Each row is a point. Each copy is the shape, with its points in the same order, turned, moved and blurred by noise. Say if it was mirrored as well.
In the rows, 128 means zero.

Shape (7 x 3):
[[138  77  43]
 [119 118 164]
 [120  40 156]
 [181 128 143]
 [ 95 167 101]
 [107  98 119]
 [107 124 139]]
Copy 1:
[[101  70  50]
 [107 134 163]
 [ 72  62 169]
 [166 112 144]
 [102 177  95]
 [ 82 113 123]
 [ 92 136 137]]
Copy 1 is: only turned
Copy 2:
[[ 97  85  31]
 [134 119 152]
 [110  41 147]
 [189 115 109]
 [106 176 102]
 [103 102 112]
 [113 131 133]]
Copy 2 is: only turned
Copy 3, 7 rows:
[[154  80  37]
 [128 134 153]
 [160  64 160]
 [173 162 127]
 [ 84 164  90]
 [124 106 115]
 [113 130 127]]
Copy 3 is: only turned

Shape, 10 rows:
[[ 72 114  71 122]
 [133  68 128 126]
 [ 90 118 181 129]
 [138 109 130 168]
 [109  96 154 183]
 [ 60  88 103  63]
 [140 167  89  65]
 [185 172 167 180]
 [113 166 157 117]
 [101 119 106 177]]
Copy 1 (10 x 4):
[[142 164  70 154]
 [158  92 108 123]
 [169 153 159 132]
 [122 104 138 162]
 [164 117 144 179]
 [176 185  62  95]
 [ 74 173 102  89]
 [ 67 104 208 166]
 [121 176 173 134]
 [122 138 121 192]]
Copy 1 is: mirrored
Copy 2:
[[149  71  93 145]
 [ 88 119 112  97]
 [113  94 184 114]
 [ 92 145 134 151]
 [ 82 113 158 150]
 [163  53 105  76]
 [211 150 115 110]
 [111 202 187 171]
 [161 129 179 131]
 [106 104 128 173]]
Copy 2 is: mirrored

Shape, 13 rows:
[[106 134 136 157 105 135 207 135]
 [137 148 140 132 134  95  91  74]
 [129 179 157 159 127  27  85  90]
 [103  39 107 116 126  76 200 131]
 [144 162 127 140 111 141 137 136]
 [130 169 123 173 132  84 105  43]
 [ 97 181 101 104 128 155 179 131]
 [100 162 111 153  95  45  65  82]
 [108 149 114 156 175 158 170 161]
 [104 159 151 165 110 115  68  91]
 [ 80  61 113 124 142  78 193 136]
 [150 150  97 138 124 139 162 149]
 [126 165 166 113 149 161 167 137]]
Copy 1 (13 x 8):
[[ 96 141 166 192 102 155 150 160]
 [138 167 144 138 124  79  91  87]
 [130 191 151 159 116  11 126  86]
 [105  59 153 157 120 105 117 210]
 [125 173 129 143 108 144 156 112]
 [132 193 133 185 118  70  76  90]
 [ 69 187 139 128 105 167 132 154]
 [104 162 112 154  82  26 100  79]
 [ 78 157 131 160 171 161 160 139]
 [109 163 139 158 105  91 114  41]
 [ 81  75 156 164 129 101 122 196]
 [122 164 108 146 121 150 155 151]
 [107 176 184 127 139 166 153 126]]
Copy 1 is: mirrored
Copy 2 (13 x 8):
[[139 104  98 137 156 200 178 122]
 [177 129 117 125 143 103 117  48]
 [227 130  84 124 193  90  92  69]
 [114  33 118 119 159 108 201 144]
 [160 156 108 141 117 157 148 110]
 [176 131  73 146 163 109 121  19]
 [109 165  99  90 142 182 164 107]
 [178 112  55 122 160  82  66  68]
 [105 166 133 157 172 166 171 126]
 [170 133 106 152 138 131  69  60]
 [106  50 121 118 180 121 180 140]
 [140 159  96 140 123 145 180 127]
 [153 158 157 116 144 186 163 107]]
Copy 2 is: mirrored
Copy 3 (13 x 8):
[[ 68 154  76 118 123 138 159  90]
 [166 157 175 144 137 102 154 118]
 [152 202 180 160 137  42 136 126]
 [ 89  68  61  92 137  70 165 139]
 [123 167 110 132 142 162 135 104]
 [172 171 158 190 143  87 183  99]
 [110 183  89  95 157 169 193 128]
 [177 186 157 186 115  64 160 171]
 [ 72 150  99 138 202 165 153 114]
 [145 166 185 182 115 135 150 139]
 [ 72  87  78 106 150  73 184 148]
 [126 156  69 131 154 149 137 115]
 [ 89 163 136  83 155 174 142  88]]
Copy 3 is: mirrored

Shape (13 x 9):
[[120 101 108 122 113 183 139 145 121]
 [138  86 158 191 104 117  62 103 148]
 [125 131  93 116 145 191 115 122 133]
 [136  72 103 104  94 142 152 132 167]
 [156 111 145 127 167 191 154 177 163]
 [124 104 135 120 112 173 102 134  81]
 [116  81 130  94 167 157 138 174 146]
 [111 102 123 137  63 120  77  85 121]
 [134 120 111 160  88 146  94 165 114]
 [146 115 156 124  61 140  99 100 123]
 [152 174 143 159 134  84  64 116  99]
 [138 172 121 187 148  68 138  55  34]
 [ 74 116 131 113 105 174 161 142 150]]
Copy 1 (13 x 9):
[[144 105 123 123 103 182 144 112 112]
 [143 134 189 198  86 110  81 111 141]
 [147 130 137 121 142 196 128 109 123]
 [170  86 104 116  76 151 117 106 160]
 [177  93 168 103 123 178 170 169 147]
 [137 120 151 132 106 154 130 103  69]
 [148  69 140  85 124 155 128 161 129]
 [119 147 134 163  79 116  82  65 115]
 [136 151 136 162  75 151 125 140 103]
 [147 154 156 139  72 116 120  70 118]
 [135 207 159 167 143  86 107 136 106]
 [134 181 102 212 194  55 162  87  90]
 [ 99  95 126 105  98 171 159 102 147]]
Copy 1 is: only turned
Copy 2 (13 x 9):
[[107 116  95 131 114 185 109 134 122]
 [120  90  86 166 197 133 148 114 227]
 [124 140  78 128 142 161  88 102 110]
 [104 104  84 132  75 136 113 106 163]
 [151 106 148 168 111 144  80 117 106]
 [129 100  96 110 154 193 125 145 135]
 [ 97  78 138 134 112 132  93 119 104]
 [ 95 127  50 102 160 163 154 125 212]
 [106 120  70 157 148 168 104 175 160]
 [151 126  85 113 132 170 138 133 206]
 [164 140  84 123 219 100 144 170 164]
 [162 170  62 115 199 109 249 155 110]
 [ 86 157 140 128 100 168 112 113 138]]
Copy 2 is: mirrored
Copy 3 (13 x 9):
[[115 133 104 121 107 159 129 135 122]
 [129 117 169 192 117  82  83  83 140]
 [115 152  99 112 140 169 123 101 142]
 [114  98 108 131 103 129 156 154 173]
 [137 135 167 115 159 196 138 157 147]
 [131 132 112 117 110 136 101 112  91]
 [ 97  95 132  96 168 163 122 159 141]
 [111 127 110 150  76  64 101  83 130]
 [123 167 117 159 115 115  89 143 119]
 [141 136 140 122  71  91 118 101 125]
 [133 187 143 136 174  46  96  83 109]
 [111 190 121 170 169  52 187  53  46]
 [ 63 135 140 107  95 163 145 142 138]]
Copy 3 is: only turned
Copy 4 (13 x 9):
[[114 103 127  98 134 179 156 139 124]
 [ 87  63 169 184 111 162  78  95 162]
 [114 144 112 101 138 177 132 106 132]
 [144  56 121 101 119 153 167 108 159]
 [155 130 172 114 185 175 157 151 172]
 [ 99 101 151 101 116 167 110 140 105]
 [129  97 138  72 185 160 140 136 145]
 [ 87  67 137 124  70 142  91  99 124]
 [ 92  95 130 148 111 152 112 166 145]
 [126  79 154 128  61 143 108 119 140]
 [ 95 129 153 161 120  90  51 128 130]
 [ 63 137 164 183 114  57 110  89  40]
 [ 89 100 152  67 119 152 168 123 157]]
Copy 4 is: only turned

Shape:
[[167 192 146  72 152 131 194 123 166 116 166 112]
 [137 111 110 116  74  83 122  70 170  80 136  98]
 [ 90  96 129 172 120 175 113  67 160 171  70 148]
 [152 168 176  87 157 194 126 104 100 139 113  75]
 [ 55 117 162 178  66 189 183 124 177 151 143  96]
 [100 173 173 171 160  85 123 112 134  62 110 112]
 [156  88 171 179 168 125 158 140 156 150  93  85]
 [160  87  86 153  67 159  88  71 164 123 109 134]
 [ 84  90 129 120 118  85 195 138  96  86 172 144]
 [ 72 106 100 178 167 103  89  59 182 156 118  84]
 [165 169 141  79  82  94 151 118 134 107 150  69]
 [121 152 138 172 176 119 158 113 140 150 126  59]
 [ 65 119 120 180 104 141 195 159 157 140  73 118]
 [ 77 183 157 166  96 131 116 166 131 128  81  85]
 [126 193 170 132 122 161 180  84 107 172 108 130]
 [ 56  95 166 113 173  84 104 134 140 138  89 107]
 [118 187 127  98 151 150 185 141 103  74  72 104]
 [168 184 107  70 115 117 105 147 126  86 171 105]]
Copy 1:
[[152 170  98 163 162 186 193 151 194 126 133 115]
 [145  96 109 151 110  66 109 141 207 118 146 111]
 [152  72  83 107  89 135 106  64 101 120 186 173]
 [173 160 146 107 140 193 148  70 136 149 107 106]
 [110  88 101 183  70 152 179  50 137 132 226  89]
 [150 148  90  81 162 109 130 126 145  81 190  53]
 [183  84  85 131 148 131 168 130  71 157 165  89]
 [172  69 106 159  62 117  61 119 153 128 146 151]
 [ 86 150 121 196 148  78 168 131 115  66 153  99]
 [134  91  76 107 167  86  82  88 137 174 216 146]
 [141 161 140 144 110 116 168 156 203 152 120  88]
 [156 151  77 124 160 129 152 108 115 177 184  88]
 [ 87 102  39 140  79 133 171  97  88 121 183  94]
 [ 98 138 100  74  78 149 139 105 120 137 187  52]
 [167 184 106 111  94 169 187  81 132 120 170 145]
 [ 81  90 122  71 181 104 147 109  99 126 162 116]
 [122 180  60 109 128 161 161 100 139  93  90  73]
 [123 175 146 149 132 164 103 176 194 129 109  90]]
Copy 1 is: mirrored
Copy 2 (18 x 12):
[[155 124 102  90 186 175 173 174 189  82 136 161]
 [ 98 120  58 126 140  86 128  85 161  60 190 111]
 [ 80 103  99 198  89 164 133  36 147 162 119 140]
 [168 158 162 111 184 150 149  85 186 135  99 145]
 [ 66 139 147 169  80 183 224  93 170 129 170  91]
 [123 145 108 180 157  76 177 130 107  80 103 146]
 [140  92 149 203 127 117 127 136 199 127 109  91]
 [107 122  86 157  98 153  76  35 151 102 177 122]
 [ 77  79 122 121 174 124 161 158  90 105 167  70]
 [ 82 125  62 208 137  85 145  87 173 186 162 157]
 [159 132 102  68 146 106 151 122 179  71 163 119]
 [157 132 120 190 157 110 176 149 173 158 149 126]
 [ 96 126  98 176  80 164 194 143 140 143 114  49]
 [139 185 132 138  67 101 186 119 129 125 117 107]
 [176  98 132 124 143 181 209  84 143 134 110 157]
 [ 64 117 122 139 131  58 142 135 150 166  85 118]
 [157 173  97 114 185 156 178 122 116  97  81  84]
 [145 170 108  65 161 135 104 150 144  79 173 154]]
Copy 2 is: only turned
Copy 3:
[[171 126 172 122 175 195 169 134 143  93 206 119]
 [158 115  75  81 156 127 109  95  85  66 144  87]
 [122 123 122 151 103 107 160  32 100 144  66 132]
 [151 107 161 160 128 194 155 116 208 123 110  89]
 [113 122 137 130 113  78 211  16 133 147 185  81]
 [118 182 161 155 104  99  87 141 110  77 154 101]
 [139  62 211 173 124  99 145 119 110 124 120 108]
 [168  75  49 147 116 134 146  59  69 116 100 101]
 [176 132 127  65 102  66 160 145 136  97 191 158]
 [143 151 123 162 181  67  99  76  88 159  90 111]
 [149 102 130  82 161 174 154 147 130  92 181  53]
 [146 133 191 171 158  94 158 131 118 134 129  94]
 [ 71 126 143 139 119  63 213  97  91 116 157 134]
 [ 56 141 134 151 103 111 153 131 129 153 159  64]
 [131 168 179 122 103 182 204 101 141 143 108  91]
 [ 94 119 165 121 129  72  87 117 155 141 123 155]
 [ 96 157 135 145 128 152 190 166 174  62 147 130]
 [164 119  84 126 146 186 129 172 141 113 201 104]]
Copy 3 is: mirrored
Copy 4 (18 x 12):
[[177 133 179 142 195 115 147  68 133 203 146  96]
 [ 88 146 111 107 130 104 101  40 137 138 114  79]
 [116  77 143  91  89 179  95 117 162 119  99 183]
 [147 109 196  54 183 151 128 138 155 192 150 110]
 [ 91 134 214 166  74 197 151 106 152 136 121 124]
 [ 84 160 174 110 201  80 151  80 160  97 117 162]
 [120 100 154 121 129  96 156 155 199 155  65 128]
 [135 114  98  79  87 154  68  99 138  97 115  98]
 [ 61 105 156 197 153  83 134  98  91 155 157 114]
 [ 87 116  85 119 133 160 138  81 227 126 114 175]
 [125 178 159  98 157  96 117  70 128 203 151  75]
 [120 129 151 110 146 117 190 121 204 158 124 150]
 [ 89 139 159 158  94 154 181 131 108 144  73 171]
 [ 78 209 185 101 144 156 142 149 147 139 109 161]
 [149 118 219  98 126 126 133 100 140 185 151 177]
 [ 44 114 134 141 193 132 108 130 179 171  81 174]
 [112 134 173  90 193 129 188 123  74 171 117 143]
 [149 184 125 110 210 109 110  97 120 165 166  76]]
Copy 4 is: mirrored
